Each row is a point. Any point is a mix of the corners, with weights that add up to 1. It lies inside the corners' shape when no weight is negative. Is each point inside? If not, which corners have a negative weight?

Corners:
(1): -1.99,2.09,1.81
(2): 0.70,-2.40,-2.39
(3): -2.09,3.97,1.05
(4): 2.23,-2.18,-0.42
Points:
-1.71,1.87,1.51 => inside
1.16,-1.60,-1.30 => outside (1)
-1.72,2.21,0.36 => outside (4)
0.48,-0.40,0.37 => inside
2.33,-2.30,-0.87 => outside (1)

Corners:
(1): 5.52,0.39,1.21,-2.71,2.02,-3.74,-2.01,-0.97
(2): -0.21,-0.06,-1.44,2.51,3.41,-4.34,-1.70,2.35
(3): -2.37,-1.67,-1.16,1.90,2.53,0.57,0.13,1.87
(4): -0.93,-0.01,-0.01,-2.12,0.40,-0.11,4.23,-0.88
(5): 0.10,1.67,0.64,2.00,2.71,-1.66,0.31,0.15
(6): 2.46,1.14,1.63,-3.00,-0.60,-2.42,-1.89,-3.24
(7): 0.30,2.41,-2.23,2.45,1.66,-1.22,-1.33,2.20
(8): -1.63,-1.91,-1.57,-1.24,0.81,1.46,5.44,-3.14
(9): -2.27,-3.96,-1.36,2.71,-1.00,1.12,3.67,-0.10
Points:
-0.56,-0.34,-0.43,-0.41,1.01,-0.36,2.57,-1.01 => inside
0.38,-0.75,0.44,0.74,1.29,-1.53,0.18,-0.89 => outside (4, 7)
-0.18,0.12,-0.35,-0.01,0.94,-1.05,1.30,0.21 => outside (8)
1.65,-0.29,0.69,-1.32,1.00,-2.23,-0.42,-1.39 => outside (7)
-0.79,-0.17,-1.43,1.92,2.31,-1.27,0.75,1.56 => outside (6)
1.37,1.09,-0.55,0.95,1.98,-2.34,-1.37,1.12 => outside (8)
-1.06,-2.35,-0.12,-0.47,0.39,0.88,4.73,-1.24 => outside (2, 6, 7)
-0.02,0.46,-1.37,1.89,2.34,-2.60,-0.86,1.58 => inside
0.73,-2.32,0.04,-1.59,0.19,-1.30,1.63,-1.61 => outside (5, 7)

Corners:
(1): -0.41,-4.93,3.49,-0.35,-5.38,1.28,3.71,0.74,2.90,-0.52,-3.43,0.31
(2): 0.55,3.05,-0.77,-0.12,2.38,-1.06,1.34,-0.93,-1.37,0.09,0.67,1.92
(3): -0.96,-2.59,-3.46,0.44,-3.90,2.16,0.75,-0.80,-1.32,-2.25,-0.91,-0.18
(4): 2.92,-2.20,2.61,-0.23,1.72,-1.02,1.53,-0.62,-0.39,0.36,-0.40,-1.33
(5): 1.96,1.89,-2.29,1.65,1.02,-0.25,0.43,2.00,-3.65,-2.72,-1.96,0.59
(6): -1.15,0.00,2.64,2.09,1.14,4.71,1.33,-2.18,0.91,-2.07,0.64,1.07
(7): -1.20,-2.09,-4.22,0.27,-2.35,-0.95,2.61,1.50,-0.54,-5.15,-3.59,-3.11
(8): 4.13,0.81,-0.02,1.73,1.17,-2.37,-0.66,-1.92,-1.02,-0.46,-0.74,0.34
(9): 0.44,-2.04,1.74,-0.98,1.18,-0.49,-2.39,-0.76,1.75,-2.33,2.52,3.43
(10): 1.22,1.19,-2.86,-2.42,0.03,-1.10,-1.36,-3.15,0.69,-2.74,0.53,-1.64
(11): 0.68,-1.84,-1.88,-1.61,1.10,0.46,-1.57,-2.10,0.78,-1.26,-0.48,2.46
(12): -3.45,2.75,-2.10,-1.73,3.11,-0.75,-2.76,-1.63,-0.63,0.48,-0.23,1.19
(13): -0.11,-0.97,-1.81,-1.17,0.35,-1.57,-1.13,1.48,0.40,2.26,0.45,-3.31
Points:
1.60,0.67,-0.34,0.84,2.04,-0.34,-0.96,-1.00,-1.32,-0.40,0.50,0.93 => outside (1, 7, 10)
0.11,-0.90,-1.26,-0.24,-0.52,0.07,0.47,-0.85,-0.02,-2.93,-0.87,0.18 => outside (13)
-0.27,-2.84,1.77,-0.13,-2.79,1.03,2.12,-0.03,1.58,-0.89,-2.02,0.32 => inside
0.01,-0.05,0.00,-0.29,1.23,-0.12,-0.25,-0.70,0.34,-1.03,-0.07,0.44 => outside (3)

Corners:
(1): -3.46,2.64,0.24,-1.17,3.43,0.37,0.35,-1.77,1.70,-1.89,-2.57,-2.54,0.91,-2.65,2.24,2.83,0.91,0.45,-1.44,-1.31
(2): 4.14,2.58,2.49,0.82,3.43,-2.08,1.54,0.87,-0.27,-0.52,2.58,3.64,-0.51,2.66,-1.23,-0.16,-2.76,4.23,2.64,-0.73
(3): -2.07,-1.49,-0.14,1.37,1.30,2.10,-0.14,-1.07,-1.00,-0.89,-1.13,-0.65,2.39,1.56,0.37,-0.46,-1.25,0.50,-0.32,-0.30
(4): 2.38,0.46,0.06,2.88,1.45,2.53,-0.15,-0.50,-2.32,-1.76,-0.29,-2.12,-2.66,0.98,0.22,0.61,-0.38,1.80,-1.28,0.83
(5): -3.69,-3.93,3.57,1.83,-0.29,-1.08,-1.28,-4.28,-0.41,0.89,0.35,-1.66,3.44,-2.41,2.73,2.34,2.14,-4.74,1.54,1.72
(6): 1.37,0.27,1.51,0.23,2.30,0.34,1.31,0.27,1.00,1.47,-1.46,0.99,-3.10,0.52,-0.15,0.55,-2.90,1.11,-1.62,-2.46
(7): -0.24,-1.96,-1.54,0.49,1.17,1.02,-1.38,-2.39,-0.84,2.49,2.56,1.66,2.71,-2.03,2.12,2.01,2.44,-4.79,2.32,-0.08
(8): 3.56,3.77,-0.35,1.24,2.72,-0.72,1.75,4.31,-0.62,1.34,-2.05,0.15,-1.76,3.15,0.77,-1.48,-1.87,1.54,3.85,-0.32
(9): 2.60,-0.98,-1.43,0.28,-0.29,-1.62,4.22,-0.71,2.23,4.33,2.87,2.90,4.11,-0.68,1.96,-1.45,2.06,-0.58,5.60,-1.79
(10): 5.70,0.50,-2.31,2.05,3.44,-3.83,0.65,3.54,-1.51,3.50,0.64,0.88,0.95,-0.48,-0.18,-2.88,1.16,1.80,-1.65,-1.17
(11): -1.21,-1.47,0.57,1.13,0.81,-1.06,0.74,-1.48,2.41,-1.59,-0.13,2.72,1.36,-0.77,-0.68,4.39,1.68,-2.14,4.43,0.05
(12): 1.74,1.97,1.48,1.10,0.64,2.32,-0.79,1.59,-1.44,-0.02,-2.60,-0.24,1.84,-1.94,0.05,1.98,-0.30,1.19,-1.81,-2.27
(13): -2.31,1.84,1.70,3.23,-1.04,-2.03,-0.90,-1.36,0.94,-0.94,0.68,0.67,2.43,-1.39,2.72,2.03,0.97,-3.66,-0.12,-1.20
(14): 3.82,1.06,-1.72,0.12,2.41,-3.79,0.34,3.21,0.05,0.81,1.76,-1.44,-1.06,-0.80,-0.24,-1.60,-2.76,3.91,1.92,-2.38
(15): -1.13,-1.60,-1.96,3.76,1.20,-2.55,1.78,2.37,-0.76,4.21,2.06,1.69,2.09,-3.50,0.22,-1.59,0.48,0.27,2.49,1.51
(16): -5.23,-2.82,4.26,1.82,-3.31,-2.83,-2.87,-3.10,1.21,0.22,1.03,1.40,1.37,-1.51,1.64,0.18,4.36,-3.66,3.05,1.56
(17): 0.58,0.89,0.74,1.31,1.44,0.64,0.06,-1.34,-0.16,-1.23,-1.38,-0.63,0.05,-2.64,-1.65,-0.77,-2.15,-0.12,-1.99,2.25
(18): 1.61,2.17,-1.02,-0.06,-0.82,-3.85,3.09,0.12,-2.85,3.23,2.44,0.29,-0.32,1.10,-1.97,-0.32,-0.73,2.33,2.95,-1.76
(19): 2.75,1.39,2.62,-1.35,2.28,-0.71,1.06,3.79,-1.04,0.19,3.57,0.22,-1.36,1.89,-1.38,0.00,-0.58,0.68,-0.66,-1.60
(20): 1.57,1.60,-0.87,-1.59,3.86,-3.32,3.13,2.69,-2.61,-2.87,0.49,-0.16,-2.44,-0.06,1.04,0.26,-2.35,3.59,-0.23,-1.52
(21): -1.22,-1.49,0.59,0.76,-1.27,0.78,-2.77,-1.72,2.25,0.52,-0.79,0.69,1.05,-0.32,1.79,3.42,-1.24,-1.23,-1.26,2.22
Points:
1.97,1.28,0.66,0.53,1.86,-0.13,0.88,0.40,-0.40,0.21,-0.25,0.30,-0.17,0.16,0.56,1.48,-0.28,-0.11,0.51,-0.63 => outside (3, 14, 15, 16)
1.71,0.43,-0.39,0.83,1.61,-1.62,0.35,1.21,-0.25,0.86,0.68,0.05,0.32,-0.81,0.24,-0.05,-0.66,1.11,1.02,-1.10 => inside
1.56,0.20,0.03,0.80,2.19,0.09,0.77,0.63,-0.18,0.65,0.00,0.42,0.61,-0.62,0.42,0.52,-0.78,0.74,0.55,-0.60 => outside (13, 16, 18)
0.12,-0.12,0.35,1.00,1.09,-1.36,0.63,-0.21,-0.14,0.77,0.93,0.49,0.29,-0.36,0.57,0.27,0.06,-0.29,1.18,-0.16 => outside (12)
0.69,0.25,0.63,1.27,1.08,-0.65,0.20,-0.02,0.12,0.57,0.27,0.48,0.57,-0.28,0.24,0.77,-0.04,0.05,1.22,-0.25 => outside (20)
0.52,0.34,0.56,1.29,1.20,-0.19,0.23,-0.24,-0.32,0.12,-0.29,0.05,0.37,-1.28,-0.15,0.14,-0.67,0.04,-0.18,0.38 => inside
-2.65,-0.70,-0.90,1.50,0.90,1.27,1.00,-2.86,0.07,-0.34,-1.45,-0.68,1.06,-1.45,1.85,2.13,-0.08,-1.90,0.57,0.87 => outside (2, 10, 12, 14, 16, 19)

Corners:
(1): -1.63,2.09,-2.42,-2.13,-1.10,-0.47,0.99,-0.21,1.44,1.86,-1.76,-0.79,1.12,-0.21,0.38,-2.48,0.35,-2.02,0.83,0.82
(2): -1.43,1.16,-0.47,0.18,1.53,4.90,-0.70,-0.44,1.45,-0.46,-2.69,1.01,0.33,-0.69,4.05,-2.11,-0.37,-1.98,0.49,1.36
(3): -1.51,-3.62,-0.30,-1.35,-0.54,-1.13,0.66,-1.32,-6.59,-0.81,-0.73,1.88,-0.86,-1.78,0.81,0.44,-0.96,-1.17,1.20,-0.07
(4): -0.17,0.13,-2.63,0.21,-0.55,-1.15,-3.09,-0.18,-1.62,1.03,-0.05,1.53,-0.55,-1.90,0.49,1.40,1.05,0.11,1.34,0.68
(5): -1.24,-0.39,-2.56,-0.44,4.32,1.09,1.59,-0.11,2.00,0.02,-0.91,0.33,-3.64,3.83,3.76,0.81,0.09,1.72,0.05,-0.89
(6): 0.29,1.67,0.49,-0.28,0.49,-1.56,1.03,2.52,-0.13,-0.56,2.96,0.67,0.16,2.01,-0.10,1.17,-2.17,1.84,-2.28,0.40
(7): -2.36,-2.30,-1.86,0.38,1.28,0.17,1.79,0.48,-0.29,-0.86,2.75,1.08,-2.05,0.19,4.04,0.52,-0.80,-0.07,-0.02,-0.56
(8): -0.47,1.19,2.85,-0.05,0.25,2.46,0.47,-2.68,-0.34,0.25,-0.64,2.05,0.02,-0.86,1.50,-0.43,-0.57,4.52,0.43,0.45
(9): -1.69,1.43,-3.55,-2.20,0.28,-0.80,1.97,1.04,2.40,1.26,0.60,-0.95,-0.06,1.52,-1.21,2.26,0.66,-4.37,-1.55,0.29
(10): 3.28,2.48,1.58,-1.45,-3.19,-0.68,0.92,-0.94,-1.19,1.07,-2.42,-1.38,6.16,-1.96,-1.14,0.04,2.80,-0.57,0.71,4.74
(11): -2.13,-0.62,1.11,-3.41,3.04,1.03,1.94,0.21,1.65,-0.82,-0.86,-1.67,-2.00,1.80,4.12,-0.83,0.31,-0.71,-2.34,-2.15
(12): 0.91,-0.28,0.53,-0.45,0.43,-0.77,0.40,0.11,0.17,1.71,-0.86,1.69,1.54,0.39,1.64,1.50,-2.10,-0.44,-0.56,1.99
(13): 3.57,1.61,0.44,0.11,-1.49,-0.72,2.99,-0.01,-0.01,-0.77,-0.88,-2.79,0.48,-2.09,-0.37,1.52,-1.29,1.60,-1.95,1.70
(14): -1.96,3.19,-1.98,-0.74,-1.33,-1.68,-0.34,0.07,1.63,-0.67,-1.58,3.79,2.67,0.67,-0.10,0.34,-0.44,-0.55,-0.60,0.16
(15): 0.87,2.39,-0.40,-0.28,-1.64,-2.32,2.61,-1.07,-0.12,0.87,-0.24,0.46,0.72,-3.05,-0.85,1.15,1.62,-2.34,1.32,5.07
(16): -0.49,2.82,-0.46,0.51,2.13,-3.59,-0.70,2.34,1.19,-1.48,2.76,0.72,9.49,-1.54,-1.77,1.55,-3.34,-4.05,-0.92,3.88
(17): -0.23,0.21,5.66,0.91,-1.55,-0.63,0.23,2.31,1.55,-1.00,-0.61,-1.47,2.30,0.10,-1.01,0.89,-2.27,0.96,-0.68,1.20
(18): 3.95,-2.68,-1.23,0.42,0.03,-0.70,1.49,-2.13,-2.17,1.60,1.46,1.00,-0.89,-2.51,-0.40,2.09,1.94,-3.80,2.75,2.21
(19): -0.54,1.08,-2.39,-2.81,-0.23,-1.85,1.88,0.77,1.60,-0.38,-0.20,0.91,0.04,-1.78,-0.86,1.60,-0.16,-2.45,1.52,2.55
(20): 2.10,1.36,-2.78,-1.38,1.20,5.92,-1.02,-3.29,-1.29,1.03,-4.56,-1.07,-1.93,1.91,9.39,-0.54,-0.18,-1.98,2.63,0.38
(21): 1.43,3.33,-3.45,-0.91,-0.57,0.25,2.26,0.69,1.05,3.70,-0.99,-1.03,-1.10,-1.42,0.71,0.75,0.94,-0.38,0.72,-1.03
Points:
0.03,0.88,-1.42,-0.62,-0.20,-0.48,0.59,0.32,0.23,0.57,-0.23,0.59,1.18,-0.18,0.54,0.87,0.08,-1.93,0.54,1.71 => outside (8, 11, 13)
0.84,1.14,-0.59,-0.42,-0.26,0.03,0.02,-0.14,-0.23,0.52,-0.92,0.88,1.13,-0.44,0.63,1.19,-0.55,-0.31,0.50,1.39 => outside (1, 7, 11, 15)
-0.03,0.97,-0.80,-0.70,-0.20,-0.45,0.67,-0.02,0.29,0.53,-0.58,0.04,0.54,-0.43,0.62,0.58,0.16,-0.81,0.26,1.36 => inside
1.03,0.69,-0.35,-0.19,-0.16,-0.70,0.70,0.07,0.25,0.93,0.33,0.71,1.06,-0.04,0.68,1.76,-0.14,-0.68,0.59,1.76 => outside (1, 2, 3, 11, 13)
-0.80,0.99,-0.27,-1.20,0.29,0.39,1.03,-0.20,0.87,0.54,-1.51,0.31,0.67,-0.28,0.97,0.18,-0.46,-2.13,0.73,1.13 => outside (4, 6, 7, 10, 13)
0.20,-0.15,-1.55,-1.06,0.47,0.16,0.94,-0.44,-0.56,0.76,-0.95,0.17,-1.70,0.77,3.10,0.62,0.30,-0.58,0.95,0.26 => outside (2, 8, 9, 13, 16)

Corners:
(1): 1.41,2.09,2.07,-4.95,0.34,3.48,-4.15,-0.94,1.94,0.64,-0.27,1.35,3.47,-2.73,0.25,1.25,0.35,2.41,3.08,-2.02
(2): 2.07,-1.08,-2.41,2.87,1.97,-1.72,-2.55,4.31,0.59,-1.89,1.40,0.36,-3.72,-3.68,-1.87,-0.38,-3.12,-1.22,1.74,-4.42
(3): 1.37,-1.04,0.21,0.81,2.08,-2.19,0.01,2.26,1.50,3.38,1.03,-1.85,-0.16,1.42,-1.29,-1.71,1.91,-1.10,0.67,-1.62
(4): -1.13,-2.98,-3.41,-3.75,0.44,-1.57,-1.49,-1.47,1.09,1.60,-1.08,0.24,2.45,1.01,-2.17,0.15,-0.44,-1.50,-3.10,-1.67
(5): -2.79,0.47,1.87,-0.89,0.98,1.71,3.12,-4.80,-0.78,1.82,-1.30,2.22,4.08,-0.80,0.37,-2.79,0.11,0.31,-2.07,2.09
(6): 3.30,-2.11,-3.24,2.63,2.27,-2.09,-1.12,0.79,-6.43,-2.90,1.31,2.67,-2.61,2.06,-1.81,-1.66,1.19,1.55,-1.87,-1.12
(7): 3.24,-1.76,-1.24,-0.24,0.20,-0.91,-2.05,0.37,0.77,3.30,3.55,1.46,-0.74,1.79,1.80,1.21,0.90,-0.33,-0.09,-5.14
(8): -0.29,-0.39,1.99,-1.36,-0.12,1.29,-0.39,-1.16,-1.20,1.08,-0.93,-0.52,-1.20,-1.34,-1.91,-0.98,1.92,-1.90,-1.26,2.62
(9): -0.07,2.07,1.34,-2.48,-1.38,2.02,-0.27,-0.66,3.02,-1.67,-5.58,2.54,-0.35,-3.42,-1.78,3.22,-1.44,2.02,1.85,1.98
(10): 0.80,0.64,0.64,1.44,-2.51,-4.72,1.17,-0.87,-1.70,-0.80,1.92,0.16,1.86,1.20,1.13,0.94,0.57,4.92,-3.52,-2.23
(11): -0.54,-1.39,-3.82,-2.26,6.28,-2.09,-1.29,-1.37,-3.28,2.38,-0.55,4.14,-0.76,0.69,-1.09,-4.04,0.19,-0.28,-3.89,-0.15
(12): 2.43,0.03,-2.43,-0.41,-0.82,-1.41,1.10,-2.19,1.16,0.55,-1.76,1.23,2.55,0.65,2.60,0.79,-0.12,0.22,-4.20,-3.75
(13): -4.42,-1.10,-0.69,0.88,-0.73,1.96,2.00,-1.84,-2.29,-1.81,-1.58,-1.49,0.91,-3.75,4.04,0.74,0.99,0.29,2.65,1.90
(14): 1.00,0.20,-0.47,0.23,0.15,-0.66,-1.16,-0.30,-0.93,-2.35,4.03,-1.02,-1.76,0.13,-3.39,1.59,3.31,0.68,1.60,3.72
(15): -0.80,-1.23,-1.96,-0.69,-0.76,0.51,1.70,0.27,-1.03,-1.29,0.26,2.68,2.27,-1.32,-0.91,-1.22,-0.25,0.55,0.41,7.34
(16): -1.21,0.15,4.41,1.03,1.36,1.87,-2.95,0.02,-2.06,-4.43,-1.95,-0.42,-0.93,-0.24,1.56,-0.66,-2.56,-1.08,-0.32,2.29
(17): -0.80,-1.95,-2.21,0.45,2.76,2.55,-1.77,2.93,-0.85,-2.14,1.39,1.28,-2.01,-2.22,0.34,0.59,-2.69,1.51,-0.82,-2.67
(18): -1.59,0.07,-4.25,-3.15,2.19,-0.34,-0.80,3.13,1.88,-1.55,-0.76,0.37,-2.20,-0.34,-1.36,-2.50,-3.04,-0.76,0.56,-3.42
(19): 2.35,-2.32,0.62,0.71,1.50,-1.30,-2.25,0.03,0.77,0.02,-0.48,-1.83,-3.64,0.55,1.22,-0.90,0.50,2.79,-0.52,-4.72
(20): 4.00,-1.12,4.12,0.44,-1.98,-0.04,2.87,-0.57,-1.30,-1.01,0.73,-0.70,2.13,-1.59,2.70,4.38,0.17,1.47,1.58,2.28
(21): 2.42,0.66,-1.85,3.21,2.92,2.29,-1.33,0.95,-4.31,1.14,2.72,0.84,-1.69,-0.12,1.85,1.01,-2.82,3.32,3.65,-0.89
Points:
0.52,-0.11,0.13,-0.72,-0.23,0.10,0.96,-0.75,-0.35,-0.70,-0.05,1.26,1.73,-0.53,1.17,0.85,0.22,0.80,-0.24,0.80 => outside (2, 4, 8, 19, 21)
2.75,-0.42,0.43,0.12,0.76,-1.60,-1.18,-1.08,-1.33,1.07,-0.17,1.38,0.39,1.15,0.23,-0.08,0.11,1.42,-1.97,-2.91 => outside (13, 14, 15, 17, 18)
0.43,-0.58,-0.58,0.45,0.95,0.45,-0.43,0.24,-1.18,-0.43,0.39,0.45,-0.27,-1.10,0.54,0.28,-0.78,0.80,0.63,-0.35 => inside
0.58,-0.89,-0.25,0.48,0.19,-0.54,0.13,-0.64,-1.23,-0.36,0.03,0.65,0.33,-0.30,0.35,0.25,0.16,0.71,-1.14,0.27 => outside (1, 18)
0.42,-0.47,-0.32,-0.44,0.43,-0.13,-0.30,-0.31,-0.52,-0.09,-0.12,0.59,0.30,-0.66,0.02,-0.21,0.26,0.35,0.22,0.40 => outside (17)
0.11,0.02,-0.07,-1.48,0.87,0.81,-0.66,-1.02,-0.02,0.49,-1.27,0.91,0.49,-0.81,1.38,0.38,-1.08,1.49,-0.47,-1.96 => outside (2, 3, 6, 14, 15)
1.51,-0.01,-0.48,-0.62,1.79,0.21,-2.16,0.24,-1.71,0.24,1.47,0.90,-0.44,0.90,0.13,-1.30,0.49,1.02,-0.84,-0.78 => outside (2, 4, 5, 9, 13, 20)
1.20,-0.74,-0.32,-0.49,0.80,0.61,-0.62,0.14,-0.23,0.08,0.98,0.47,0.51,-0.29,0.00,-0.10,-0.37,0.30,0.01,-0.69 => outside (9, 10, 11, 13)
-0.03,-0.38,-0.25,-0.18,0.99,0.21,-0.49,0.05,-0.65,-0.91,-0.12,0.36,-0.22,-0.89,-0.09,-0.33,-0.61,0.76,-0.03,-0.24 => outside (7)
